Each row of a before or after table is a point. The points were changed in one or more steps. Then noise was added and the rows were shuffled. The steps act on how far a point lies along the listed directions, d1 being the first. Name the steps. A step turns or swaps two directions, mirrors them in a line or flattens them onto one, adds a multiple of one to another, or multiplies one. Angles are multiples of 10 degrees, from the lower direction toward the higher: turns from -170 to 170, lines from 10 to 170 but not 90. Use the fewest steps. Two steps may share a direction if one is a turn and the other turns, adds or multiplies; they go together, in the order done. Otherwise the lowest direction goes first.
(in the rows, 128 means zero)

Directions:
(1): [ 85 174  88]
(2): [ 67 103 164]
(3): [136 181 180]
Before (8 x 3):
[[ 98  74 148]
 [151 150 133]
 [152 143 172]
 [159 116 108]
 [102 124 199]
 [144 133 168]
 [119 149 150]
 [ 49  82 160]]
After (8 x 3):
[[130 170 135]
 [121 139 155]
 [154  40 114]
 [159 154 148]
 [129   6 139]
 [159 140 142]
 [139 147 103]
 [165  87 167]]
Steps: turn d1 and d2 by 60 degrees; add 0.7 times d1 to d3

Directions:
(1): [ 57 173 112 141]
(2): [173 180 112 177]
(3): [121  85  60 157]
(4): [110  99 176 191]
Before (10 x 4):
[[112  95 123 165]
 [ 14 202  54 148]
 [120 120 112 144]
 [ 97 146  82 159]
 [133 155 127  98]
 [ 83 172  73 126]
 [136 187  60 165]
 [185 193  71 172]
 [ 95 165 194 139]
 [103 164 128  76]]
After (10 x 4):
[[136  66 156 175]
 [154 119 157 119]
 [103  34 145 124]
 [ 96 133  93 152]
 [ 98  33 139  75]
 [117 116 113 140]
 [111  39 189 240]
 [169 125 178 144]
 [107  81 127 166]
 [ 96 169 191 139]]
Steps: swap d1 and d4; multiply d2 by -1

Directions:
(1): [135 110 164 116 210 180]
(2): [115 110  75  87  97 200]
(3): [159 214 158 123 106 165]
(4): [ 85 179  68 157 175 126]
(5): [ 39 131 178 131 105 142]
Before (12 x 6):
[[ 68 119 149 156 125  76]
 [149  88 141 111 124 157]
 [165 137 160 126 177 103]
 [150 125 147 123 124 181]
 [124  92 130 108 156 120]
 [ 72 137 138 131 151 168]
 [153 126 115 116 175 130]
 [131 108  94 134 166 135]
 [118 131  80 139 112 133]
 [133 108 169 124 138 135]
 [138 168 192 126 145 139]
 [ 83 192 173 163 162 121]]
After (12 x 6):
[[139 131  70 102 172 186]
 [ 98 157  93 135 102 103]
 [ 90 183 116 164 166 143]
 [178  83 141 105  81 124]
 [ 93 186  91 153 118 137]
 [149 150 124  97  87 135]
 [153 176  64 159 175 107]
 [169 102 167 147  85  91]
 [152  66 110 116 122  85]
 [181 103 185 115  58 119]
 [106 121   6 156 207 114]
 [112  91  96 102  83 112]]
Steps: turn d1 and d5 by -150 degrees; turn d2 and d3 by 140 degrees; multiply d4 by 2.5

Directions:
(1): [117 152 122 134  62  33 157 126]
(2): [ 81 138  82  72  91 154 108 198]
(3): [ 85 194 119 188 179 108  93 156]
Before (10 x 8):
[[ 93 173 154 220 133  57 118 122]
 [122 157 189 182 249 133  96 116]
 [105 135 132 138 146 129 125 185]
 [189  63 179 118 175 175 142  85]
 [104 109 113 100 117 159 131 170]
 [108 116  95  70  39  98 131 180]
 [102 128  72  88  58 130 150 159]
 [106 126  91  69 151 189  94 157]
 [133 145 158 126 102  78 157  83]
 [ 86 202 127 176 136  85  90 146]]
After (10 x 8):
[[108 107 120  98 104 147 143 162]
 [108 111  78  86  79 165 145 154]
 [116 101 106  65  71 156 116 183]
 [126 116 144 127 139 125 147 168]
 [136 150 195 177 201  77 125  94]
 [117 117  94  68 106 135 121 137]
 [123 150 155 131 146 125 132  96]
 [123 131 171 205 157 115 120  97]
 [135 130 149 141 152 108 126 129]
 [137 147 151 156 140 122 110 100]]
Steps: multiply d1 by 0; flatten d2 and d3 onto the line at 150 degrees

Directions:
(1): [ 49  87 117 149 174 149  99  59 143]
(2): [107  80 213  85 129  90 185 116 117]
(3): [115 132 123 128  27 133 142  83 192]
(4): [148  45  46 130 122  98 169 135 119]
(5): [102 152 123 156 168  67 151 169 213]
Before (13 x 9):
[[ 90 132 105 171 125 136  91  95 190]
 [182  54 131 106 121 159 122 137  51]
 [190 143 128 124  69 139  88 114  79]
 [ 63  35 187  92 246 148 144 106  55]
 [134  94  70 163 192  55 179 196 106]
 [ 84 157 128 138 156 155 112 141 114]
 [153 245  99 161 162 172  44 157 121]
 [165 142 162 113  99 156 119 123  16]
 [184 153 130  73 139 123 152 139  84]
 [ 93  99 106 126 128 141 114  87 133]
 [188 127  89 130  89  93 167 175 164]
 [154 115  78 141  45 155 109  94 139]
 [ 77  51 128 140 111  92 192 117 196]]
After (13 x 9):
[[134  86 189 108 120  75 141 101 105]
 [143  67 135 107  65 115 158  86 123]
 [101 166 175 139 216 106 140 194 188]
 [127 150 146  90 168 101 146 114 134]
 [130 116 128 111 110 112 139 115 141]
 [145 103  82 140  87 151 127 112 142]
 [124 123  46 188  90 124 141 158 202]
 [121  75 197 118 148  98 153 149 160]
 [148 116 114 131  83 150 101 107 110]
 [108 139 134 117 140 159 120 150  90]
 [148 143 183  89 138 187  81  90  17]
 [124 161  80 171 110 139 107 124 110]
 [ 92 126 208 112 158  65 179 132 112]]
Steps: multiply d1 by 0; turn d2 and d5 by 100 degrees; flatten d3 and d4 onto the line at 40 degrees
